Every row gives one point. Each copy is the shape, with its points in the same order, turned, moved and blurred by noise. Some copies are also mirrored. Which?

Shape, 5 rows:
[[-20 -59]
 [-30  -3]
 [ 28  27]
 [ 24  27]
 [ 47  34]]
Copy 1 (5 x 2):
[[-19 -57]
 [ 17 -20]
 [ -7  31]
 [-15  39]
 [-26  50]]
Copy 1 is: mirrored
Copy 2:
[[ 46  25]
 [-13  22]
 [-28 -41]
 [-28 -37]
 [-30 -60]]
Copy 2 is: mirrored
Copy 3, 5 rows:
[[-16 -56]
 [ 25 -15]
 [-21  38]
 [-17  44]
 [-36  58]]
Copy 3 is: mirrored

Shape:
[[-35  -4  29  -5]
 [ 43 -21  12  15]
 [ 13  32  -1  10]
 [ -2  60  13 -12]
 [-45  10  15  12]
 [ 32  17  28  13]
 [  0 -35   9  -1]
 [ 37  10  17   4]
 [ 20 -34  24  18]
 [-38 -20  20  -5]]
Copy 1, 10 rows:
[[ 15  18 -11  57]
 [-10   5  51  -3]
 [ 11  24  -8 -16]
 [ 50  38 -22   0]
 [ -3  24 -30  41]
 [  9  38  28  -2]
 [-14  -8  20  36]
 [ 12  22  28 -12]
 [-20   7  34  17]
 [ -6  -1 -12  58]]
Copy 1 is: mirrored
Copy 2:
[[ 18 -33 -11  22]
 [ -8  14  49   0]
 [-25  23  -5  34]
 [ -4  25 -26  58]
 [  1 -34 -23  27]
 [-10  14  32  34]
 [ 21 -10  22 -12]
 [ -3  22  34  19]
 [  1 -13  44  -1]
 [ 22 -40  -6   9]]
Copy 2 is: mirrored

Shape:
[[-26   1 -26   5 -49 -35]
 [ 20  -7  30  21  20 -10]
 [ 16  -5  21  15 -29  33]
 [ -7  16 -23 -18   2  25]
 [ -4  26  -3  14 -34   5]
 [ 37  20 -18  18   8   6]
 [-20 -11  -2 -14  15 -37]
 [ 41  -4   7 -26  -3  16]
 [-18   9 -39  20   6  25]
 [ 30  22 -41 -43  19  -7]
 [  6  30   5 -30 -22  27]]
Copy 1, 11 rows:
[[-28   3 -57   8  12 -19]
 [  9 -23  21  15 -38 -13]
 [ -2 -60   0  -8  -2   6]
 [-20   0  12  -1  23  29]
 [-15 -30 -15  19  27 -10]
 [ -9 -24  10  45  -7  27]
 [-17  30  -2  -3 -20 -16]
 [-40 -32  25  -1 -20  23]
 [ 16   3  -8  13  23  32]
 [-59  21  24  28   0  38]
 [-44 -32  21  -5  28   6]]
Copy 1 is: only turned
Copy 2 (11 x 6):
[[-10 -29   9 -34 -43 -19]
 [  1   8  28 -17  38  24]
 [ 24 -20  15  18   4  40]
 [ 11   7 -31  15  -5  -7]
 [  6 -38   9  14  -7  -8]
 [ -9 -21 -19  -1  40   7]
 [-11  32  13 -33  -5 -16]
 [-22   6 -14  16  10  42]
 [ 35 -16 -33  -5  12 -19]
 [-49  18 -52   2   8 -11]
 [-11  -1  -3  45  -8   2]]
Copy 2 is: mirrored
